Rows are points. Each copy is the shape, with its points in the same order, turned, moved and blurred by noise. Is it also mirrored, or only turned?

Shape (7 x 3):
[[-20  35 -16]
 [-11 -24 -24]
 [ -2  -6 -28]
 [ 58 -22  -3]
 [-18 -12 -12]
 [-22 -17 -10]
 [-18 -15 -23]]
Copy 1 (7 x 3):
[[-28  43   3]
 [-28 -20  -4]
 [-19  -2 -16]
 [ 45 -22  -8]
 [-32  -3   2]
 [-35 -12  11]
 [-33  -6  -6]]
Copy 1 is: only turned
Copy 2 (7 x 3):
[[-14 -10 -40]
 [  0  37  -8]
 [  8  24 -21]
 [ 60  10  20]
 [-11  22  -7]
 [-15  27  -4]
 [ -9  31 -14]]
Copy 2 is: mirrored

Shape (10 x 4):
[[ 10   3   4  -8]
 [ -8   1  28   4]
 [ 25 -32 -26  -5]
 [-41  29   5   9]
 [-11  19 -28  25]
 [-28   5 -13  25]
 [-22   9  32  -6]
 [ -2  -4 -56  -1]
 [-12   7  -2  15]
 [-12 -42 -42 -13]]
Copy 1 (10 x 4):
[[ -2  17  -1   4]
 [ -6   9  30   4]
 [ 28  -8 -30 -19]
 [-16  35  36 -32]
 [ 18  43   7 -38]
 [  7  23  30 -41]
 [-19  15  28  -1]
 [ 15  24 -27 -49]
 [ 13  19  15 -16]
 [ 13 -23 -29 -49]]
Copy 1 is: mirrored
Copy 2 (10 x 4):
[[  7  -6 -11  15]
 [-21  -6   5  11]
 [ 44 -25  13  16]
 [-16  36 -11 -18]
 [ 24  38   1   2]
 [  8  29  14 -12]
 [-32  -3  -7  -5]
 [ 60  11  -5 -10]
 [  1  19   4   4]
 [ 50 -25  14 -27]]
Copy 2 is: mirrored
Copy 3 (10 x 4):
[[  0   6   0  -2]
 [  0  -2  16  20]
 [  7 -20 -36 -23]
 [-40  28  10  34]
 [-21  29 -35  15]
 [-31   8 -20  32]
 [-10   1  30  21]
 [-32  11 -46 -22]
 [-13  11 -12  20]
 [-33 -30 -37 -22]]
Copy 3 is: only turned

Shape (9 x 6):
[[ 29 -18 -30  42  -8 -32]
 [ -8   4  49  -3  -3 -33]
 [-29  40 -45  22   7  26]
 [-33 -12   6  12   2   8]
 [-47  14  12 -36  36  21]
 [ -2 -15 -14  -4  -5 -18]
 [ 28 -28  -5 -33 -18  31]
 [ -5 -12  -9  18 -33 -47]
 [-32  20 -20  13   8  29]]
Copy 1 (9 x 6):
[[ 60  -2 -24  24  -6 -39]
 [ -7 -20  39 -21   4 -45]
 [ -6  40 -28  24   9  30]
 [ -6 -24  12  22   1   5]
 [-54 -22  -3 -27  21  22]
 [ 19 -21  -9  -5 -16 -15]
 [ 39 -30   8 -40 -24  37]
 [ 26  -8  -1  14 -34 -43]
 [ -7  13   1  17  12  32]]
Copy 1 is: only turned
Copy 2 (9 x 6):
[[ 22 -10 -34   0 -22 -37]
 [-30   4  43   0  20 -24]
 [ -9  45 -49 -15  17  36]
 [-35  -9 -11  -4  13  19]
 [-40  14   8 -42  53  49]
 [ -5  -6 -13 -29  -2   1]
 [ 19 -15  28 -16 -14  37]
 [-20   4  -3  -5 -29 -36]
 [-22  23 -31  -6  21  37]]
Copy 2 is: only turned

Shape (12 x 8):
[[-12  -4 -11 -15 -12  18   3  19]
 [-11   7  30 -20  11  10  15  -3]
 [-14   0 -15 -12  10  -6   5  27]
 [ 34   7 -14   2   6   9  -3  -5]
 [-13 -17  -8  -6 -10 -27   4  14]
 [  9 -19 -15  -9 -13  -2   5 -13]
 [ -6  11   0  32   1 -10   8 -15]
 [-12  -1 -14   9   5   7   7  16]
 [  6  12  35 -10   4   0 -11  -6]
 [ -8 -17   5  22  -1  -3  -5   4]
 [ 45 -22  -4  60   5  -2  15 -13]
 [ 36   6  14  -3 -48 -32  14 -14]]
Copy 1 (12 x 8):
[[  2  18 -14  -8 -14   5  10  20]
 [ 13 -11  22 -26   5   0  22  24]
 [-16   1  -4   6  -7  -7   4  23]
 [  4   9 -12 -14  32   8 -13  -4]
 [  3   2   6   7 -21 -18 -12   3]
 [ 10  12 -11 -15   0 -12  -6 -13]
 [ 15 -14   2  16  20  -9  17 -16]
 [ -5  -7 -17  12  -2   4  11  11]
 [ 12  -4  31 -15  19  19   8   6]
 [  6 -21  -1   5  -4   4   1 -13]
 [ 34 -37 -34  12  39   9 -26 -27]
 [ 54  26  22   6  23 -19 -24  -5]]
Copy 1 is: only turned
Copy 2 (12 x 8):
[[ -8 -28  -5 -14  17  10  -6  -6]
 [ -8  -3  18   6  -7  10 -25 -29]
 [-15  -3  -6  -5  34  -2  -5 -11]
 [ 17   8  -1   5   3  16   5  17]
 [ -1  -5   0 -14  23 -29   7 -18]
 [ 25 -18  -6  -6   6  -3  13 -11]
 [ -3  -3  -6  28 -12 -26   4   8]
 [-17 -14  -7  12  20  -5   5   1]
 [ -4  12  12  -9 -25   1 -17 -10]
 [-14 -10   4   4  -4 -19  19  -2]
 [ 24   0  24  43 -13 -12  44  34]
 [ 50  -8  21 -16 -10 -38 -17  11]]
Copy 2 is: mirrored
